Rows are points. Two turns around zero, p and q, are shown by what they do to some points. Write where each new point lands after one turn and then the other. Backwards means that the second turn is done in reverse. Each puzzle has new turns, and all numbers are rounded.

Turn p:
[ 9 34] => [34  7]
[ 26 -18] => [ -4 -31]
[  2 -28] => [-24 -14]
[-37  26] => [ 6 45]
[ -1 -14] => [-13  -5]
Turn q:
[11 14] => [17 -6]
[-30  20] => [ 9 35]
[ 40 -20] => [ -6 -44]
[-20 -13] => [-19  15]
Where do these land?
q, then p: [ 22 -33] => [-39   7]
q, then p: [25 -6] => [-22 -14]
q, then p: [-30  25] => [39  4]
p, then q: [-17  13] => [21  3]

Turn p:
[ 32 -31  -3] => [ 31 -17  27]
[  8  25 -20] => [  8  -9 -31]
[-27  12 -31] => [-28 -22 -24]
[-7 15 13] => [-6 18 -9]
[-7 26 30] => [ -5  38 -12]
[  2 -48  11] => [ 1 -9 48]
Turn q:
[-27  -8 -24] => [ 30  -4 -22]
[  0 -28  46] => [-38  34 -18]
[20 33 -2] => [  0 -10  37]
[  1 -21 -31] => [  8 -28 -24]
[ 6 24 11] => [-1  8 26]
Where do these land?
p, then q: [ 11  43 -44] => [ 16 -54 -27]
p, then q backwards: [-26 -16  13] => [22  8 23]
q, then p backwards: [ 4 -4 23] => [-18   4  14]
p, then q: [ 11 -23   7] => [-23  12   5]

Turn p:
[  3   6 -31] => [-16  20 -19]
[-19 -10 -42] => [-26   2 -39]
[12  2 32] => [21 -6 26]
[-28  36  10] => [-35 -10  29]
[  2 -36   4] => [ 25 -16 -21]
[29  3 26] => [29 10 24]
Turn q:
[ 10  26 -38] => [ 27  35 -18]
[ -5 -33  18] => [-33 -19   4]
[-15 -13 -22] => [-17  24   2]
[30 -4 -4] => [  4  -8 -29]
[-33   7  48] => [ -1 -31  50]
[13 17 -2] => [20 -1 -8]
Where do these land?
q, then p: [28 42 12] => [ 36  34 -14]
q, then p backwards: [ 10  -1 -15] => [  7  -6 -15]
p, then q: [-43 -32 -10] => [-44  30 -10]
p, then q: [  5 -10  13] => [ -3 -10 -14]

Turn p:
[ 25  -9 -22  49] => [ 42 -30  29  -7]
[-25  10 -10 -13] => [-16  -7 -18  19]
[-8 28  2 16] => [ 3  2 14 30]
[ 10 -39  32  -7] => [-19  11  13 -45]
[ -2  10  -1 -45] => [-11  24 -38   3]
Turn q:
[ -9 -37   5  -5] => [ -3  32 -21   4]
[ 8  8 14 36] => [-21   4  28 -20]
[  7 -17  28  26] => [-33  23  10  -9]
[ 21  11  -7 -28] => [  8 -19   0  31]
[-12 -17 -20  15] => [ 19  23   2 -14]
[-16  52 -19 -44] => [ 30 -63 -20   7]
Where do these land?
p, then q backwards: [  1 -17  21  22] => [ 9 16  1 30]
p, then q: [-41 -14 -30   2] => [ 18  46 -15 -12]
p, then q: [ 41   5 -35 -32] => [ 36 -11  34  37]
p, then q: [-6 22 27 29] => [-40  -6   5 -21]
p, then q: [-5 -3 27 14] => [-22 -11 -15 -11]
p, then q backwards: [ 10   7 -10 -35] => [-24 -26   1 -16]

Turn p:
[ 13  25 -18 -19   6 -17] => [-6 35  7 10 18  9]
[-10 -14   9   5  -1  15] => [  7 -20   3 -10  -9  -4]
[ 19 -28  17  39 -45  26] => [ -8 -27 -48 -30 -24 -33]
[ -8 -12 -26 -14  13 -21] => [  3  22  22  18 -19   5]
[-34  32 -19   3  17 -11] => [-31  -1  36  17  14  15]
[-34  34  -8 -53  11 -28] => [-6 28 38  6 15 60]
[ 19 -11   9   6  -1  39] => [ 19 -13  -8 -26   8 -28]
[ 34 -27  35  32   0  -2] => [ 23 -24 -47  15  -4 -23]
Turn q:
[  3  21 -41 -20 -14 -14] => [ -3  44 -23   4  17  11]
[ -8 -22  28  18  27 -26] => [  4 -20  31  18  -3 -36]
[ 25  13 -29 -35  13   8] => [ 23  35   4 -13  19  28]
[  9 -23   2  31  13 -11] => [ -3  -5  25  24 -24  -9]
[15 23 34 29  6 19] => [ 32 -32 -13  -2 -30  -3]
[ 21   8   2  -3 -34  -7] => [  0  -6 -25  22   8  23]
[-65 -20   5 -20 -12  31] => [-52 -16   0 -53  13 -13]
Where do these land?
q, then p: [ 11 -13 -39 -48  34  10] => [ 23  -8   6 -11  65  20]
p, then q: [-22   9 -11  11 -19 -32] => [-29  -7 -20 -22 -17 -11]
p, then q: [ 30 -25  25  10  18  21] => [11 21 23 40  4 17]
p, then q: [-37  32   1   7   5 -33] => [-18 -24   5 -34 -34 -18]
p, then q: [ 21  32   5  17 -32 -15] => [-13  41  -3 -26  -7 -21]
q, then p: [ -4  15  44  22 -32   3] => [  2  11   5   5 -54 -25]
p, then q: [ 7 -3 13 30 -3 39] => [-14  15  32  19  28  -7]
q, then p backwards: [ -6  -9 -24 -40   2  -2] => [  6  40 -10 -24  -2   6]
p, then q backwards: [ -1 -37 -14  -7  26   8] => [15  2 10 23 38 -5]

Turn p:
[-22 -23 -10  30 -24 -10] => [ -8  -7 -44  23  12  -2]
[-27   8  -7  23 -18  20] => [ 10   9 -14  41  -3  -3]
[ 31  31   9  23  16 -31] => [-10  -5  10 -23 -10 -54]
[-35 -13  15  -5 -36  12] => [ -1  30 -19  27  23  23]
[52 15 14 -2 31 20] => [-22 -16  54 -14 -23 -13]
[-22 -22 -23 -20 -59  -3] => [ -4  31 -52   6  -6  41]
[ -2  22  -8 -12  37 -20] => [ 33 -12  15 -27  -1 -18]
[ 20 -14  28 -26  18  -2] => [-16  -2  30 -27  18  13]
[  6  -3 -19 -10  35  14] => [ 18 -30  21  -6 -12  11]
Turn q:
[  4  -2  -3 -24  22   4] => [-17 -21 -15   4   8  -8]
[ 45   1   3  16 -27 -59] => [ 41 -15  27 -57 -21 -16]
[-54 -26  17 -15   0  13] => [ 13  10 -37  50  -8  11]
[ 16  10 -35  18 -12   1] => [-11  14  11 -35   5  19]
[-17  23  26   9  19   8] => [-8 -8 24 36 -3  0]
[ 29 -36 -30  23  -5   3] => [-16  29 -15 -43 -18  -9]
[-11   7  25   4 -29  36] => [14 34  9 28 27 -7]
[-12  22  -2 -30  33  -7] => [-16 -44  -4  17   9  10]
Where do these land?
p, then q: [-25 -40  14  16   3  24] => [-39  25   0  15 -30  -3]
q, then p: [ 31  46  -7 -32  54  12] => [ 18 -34 -11   7  71  24]
p, then q: [-15  26  19  10 -24   3] => [ -1 -13  38  -5  -6  17]
q, then p: [ -5 -36  -6  17  11  -2] => [  9  25 -26   4 -20   1]
p, then q: [-32 -35 -16  23 -35  25] => [-39  45   9 -11 -15  30]
p, then q backwards: [ 32  19  17 -22   9 -34] => [ 51  -5 -16  21  -9  -4]
q, then p: [-34   2  -7   4  12  -8] => [-12  -1  -5  33 -11   7]
q, then p: [ 21  13 -14  23 -19   2] => [  8  24  29 -12   8   3]
p, then q backwards: [ 28   6   0 -37 -11 -23] => [ 24 -12 -36  26 -10  -8]

Turn p:
[ 28 -23  15 -10 -25 -19 -16  -5] => [ 13  -1   4  43  23  -6 -15   8]
[ -8  -2 -13   4 -25  -2 -20 -21] => [-12   2  -1  -2  25 -27  -6  12]
[ 8 38 18 18 41  8 -6 16] => [ 29  11   4 -31 -40  10 -20 -10]
[-22 -17 -17 -12  -9  14 -20  21] => [-16 -34 -14 -11  22   5  -8  -8]
[-15  51   8 -24 -23   3  -6  12] => [  5  13 -41 -24   2  13 -13  37]
[ 12 -22  17  13 -13  13  11 -38] => [ -5  -1  11  31 -14 -37  15   8]
[ -2 -20 -64   6  -6   3   8  18] => [-53 -10  25 -11  25  22   0 -14]
[ 13 -11  22   4 -23  11  10   4] => [  3 -15   3  25 -10  -1   1  23]
[-20 -25   1  11 -12 -41   3  16] => [ 20 -13  20   1  39  13  24   2]
[  5  31  14 -10  97  11  37 -24] => [ 17  46 -13 -21 -74   7  25 -60]
Turn q:
[-52 -13  -2  11 -23   5  -3   0] => [-36   0  23  -8   9  15 -33  17]
[ -4   7 -17 -15  38 -22  28  12] => [ 14   6  36   3  13   1  32 -26]
[ 21  23  -8  26 -12  13 -18  12] => [  0 -27 -12  17 -29 -20  -4   9]
[-10 -28 -15   1  36  13  22 -17] => [ -4 -10   9 -17  19  37  33  -3]
[ -9 -31 -14 -10  32 -15   4  10] => [ -8  19  17  10   7  30  28 -12]
[ 23  35  62  24 -30  19 -28  24] => [-22 -14 -54  20  -4 -62 -30  -2]
[-12  34  -4 -23  -7  33 -32 -14] => [ 25 -31 -10  17  10  10 -45  -5]
[ 27 -39 -13 -18 -20 -15  39  22] => [12 43 11  0  6 -8 38 41]
[ -5 -18 -19 -13  17 -24 -11 -31] => [ 14  18   7 -16 -14  39   2 -18]
[ 21  29  30  18 -33  -8   0 -19] => [  5  -3 -26 -27 -18 -42 -22   1]
Where do these land?
p, then q: [  1  14  15   1 -52   8  24  16] => [-29  -3  16  42  10 -16  18  23]
p, then q: [-16 -29 -29  -1 -14  30 -33 -16] => [-23  29  21 -10  -5  42  -3 -27]
p, then q: [-26   7 -39  11  13   4  17  -1] => [ 11   7  16 -13  43   7 -17  -7]
q, then p backwards: [ 32 -20  17  16  30 -15 -12  28] => [ -7 -16   2 -32  13   8  36 -33]
q, then p: [ 16 -39  40  -4  44 -33  11   4] => [-29  51 -16 -29 -25  -4  38   5]
q, then p: [ 20   7 -13 -22  -7   7   5 -12] => [ -5   7  11  19  -9  15 -22  -2]
p, then q: [-18  24 -33  23 -12 -11  -1 -36] => [ 12  17  28   8  24 -19 -13 -41]
p, then q: [-16  29   1   8   6  13   2 -26] => [ 22  21  25   5  -1 -15 -15  -1]
p, then q backwards: [  2  18  17 -18 -39  50  -7   3] => [ 16  -4   9  31 -42  36 -26   3]
q, then p backwards: [  3 -11  24 -14  30 -55  -7  39] => [ 23 -15 -21 -17  34 -23  22 -52]
